Each point is reached from the start by the listed moves, each made once or not at all, plus a little noise. Is the number of moves made odd or even? Then give how often each move was made.

Moves:
(1): [51 17  3  8]
(2): [-10  70  -3  28]
Start: [  7   5 -19   6]
Points:
[ 62  24 -16  15] -> odd (1, 0)
[  4   6 -20   7] -> even (0, 0)
[ -4  73 -20  37] -> odd (0, 1)

Moves:
(1): [60  0 -6 18  8 -9 -5 -2]
(2): [-6 65 12 -6 11 17  0  3]
(3): [ 4 -8 46 12 -1 -2 -4 -8]
(4): [-14   7 -13  48  12  19  -1   5]
(5): [-16 -10  -1  -5  65 -14   8  -7]
(6): [ 23 -28   6 -22   7  54 -12   8]
Start: [-27   3 -24 -11 -24 -48  12 -43]
Points:
[ 25  69 -16   2  -6 -38   2 -41] -> even (1, 1, 0, 0, 0, 0)
[-37  25  24  14  72  24   4 -39] -> odd (0, 1, 1, 1, 1, 1)
[-31 -28 -33   8  64  10   5 -38] -> odd (0, 0, 0, 1, 1, 1)
[ 64 -36  19  -1  -8  -5  -6 -42] -> odd (1, 0, 1, 0, 0, 1)
[-46 -12 -23 -17  41 -62  18 -48] -> odd (0, 0, 0, 0, 1, 0)
[-65  63 -29  29  63 -27  17 -45] -> odd (0, 1, 0, 1, 1, 0)

Moves:
(1): [ 42  20  22 -18   9   4  -4  10   9  16]
(2): [ -7  31 -15  -7  18   5  -3   6 -21 -31]
(3): [-13   4  11 -15  21   9  -4  20  13  -4]
(4): [ 27   6  -5  50  11   4  27  10 -12  22]
(5): [ 20  -8 -26 -14  18  26  24  -7  22   2]
(6): [-17  10  -6   3 -11  35   0   4  -2   7]
(7): [-7 19  6 -2 -9 -2 49 18 10 -4]
(8): [  0   0 -30   4  -7   4  -4  22   7   7]
(9): [ 6  2  1 10 -5 -8 -7 -6 29 -4]
Start: [ 10  21   2   5  -3   0  -7 -25 -23  16]
Points:
[ -4  59 -30  -4  24  10 -24  16   5 -16] -> even (0, 1, 1, 0, 0, 0, 0, 1, 1)
[  8  75 -15  44  30  45   6   8 -15   5] -> odd (0, 1, 1, 1, 0, 1, 0, 0, 1)
[-32  84 -32 -13   8  52  31  44 -17  -9] -> odd (0, 1, 1, 0, 0, 1, 1, 1, 0)
[ 39  27 -34  58  -1   8  15   9 -25  46] -> even (0, 0, 0, 1, 0, 0, 0, 1, 0)
[  0  95 -37  47  14  47  50  47   3   7] -> odd (0, 1, 1, 1, 0, 1, 1, 1, 1)
[ 78  35 -29 -14  13  25   1  -8  43  39] -> even (1, 0, 0, 0, 1, 0, 0, 1, 1)

Moves:
(1): [ 61  -4 -13   8  -1   8  17 -11  -8   6  -9 -15  -4 -15  -2]
(2): [  5  44   4  -1  -3  -5  -5   9 -16 -10  -2  -9  11  -7 -11]
(3): [  4 -12  56  -2   6   2   0 -12 -13  -9 -22  27   1  -3  10]
(4): [  0   5   8  44  -7  11   4   8  -1   1  15  -3 -13   2  -8]
(5): [  5   0  -9   9  37  -9 -10  -9  -3   9  -4  15   4  15 -17]
(6): [-20  27 -11 -12  16  55  23 -18  11  11  10 -27   5  13 -18]
(7): [-11   6 -12   4   2 -12  29  -8  -7   5  -7   4  -8 -18   6]
(8): [  0 -12   2  -3  15   3  14  70 -27  -3 -11  10  -7   3  -7]
(9): [  3  21   1  11  12 -14   1   9  45 -18 -17 -11  -2   9   8]
(10): [ 3 13 14  0 -2 -5 -8 14 10 43  3 11 -6  4  3]
(11): [ 13  -1  13 -20   8   0   7  -1   5  -6  34  -4  -7 -11  -3]
(12): [  8  15  -5  -4 -12  12  -9  -7   5  -4 -10  56 -25  -4  -4]
Start: [ -8   3 -19   5 -55 -30 -15 -16   1 -17 -12 -32  32 -11  10]
Points:
[-34  49 -40  61  19   7  48  35  23 -13 -25 -39  13  12 -25] -> even (0, 0, 0, 1, 1, 1, 1, 1, 1, 0, 0, 0)
[  2  48   6  46 -40 -50  17   3  55   7  18 -37  -3 -28  19] -> odd (0, 0, 0, 1, 0, 0, 1, 0, 1, 1, 1, 0)
[-10  49  44   7 -52 -50   2 -14 -26  12 -40   3  30 -37  19] -> even (0, 1, 1, 0, 0, 0, 1, 0, 0, 1, 0, 0)
[ 72  11  34 -12 -38 -19  37  27 -36  15 -33  60 -21 -54  14] -> odd (1, 0, 1, 0, 0, 0, 1, 1, 0, 1, 1, 1)
[ 34  51 -33  57 -33  33  29 -31  48 -18 -14 -88  17  -2 -11] -> even (1, 0, 0, 1, 0, 1, 0, 0, 1, 0, 0, 0)
[ 75  55  -6  43 -29 -28  24  67  -1 -49   3 -64   8 -30 -10] -> even (1, 1, 0, 1, 0, 0, 0, 1, 1, 0, 1, 0)
[ 55  95  35  61   1  13   6 -28  23  19 -38 -47  27   7 -25] -> even (1, 1, 1, 1, 1, 1, 0, 0, 1, 1, 0, 0)
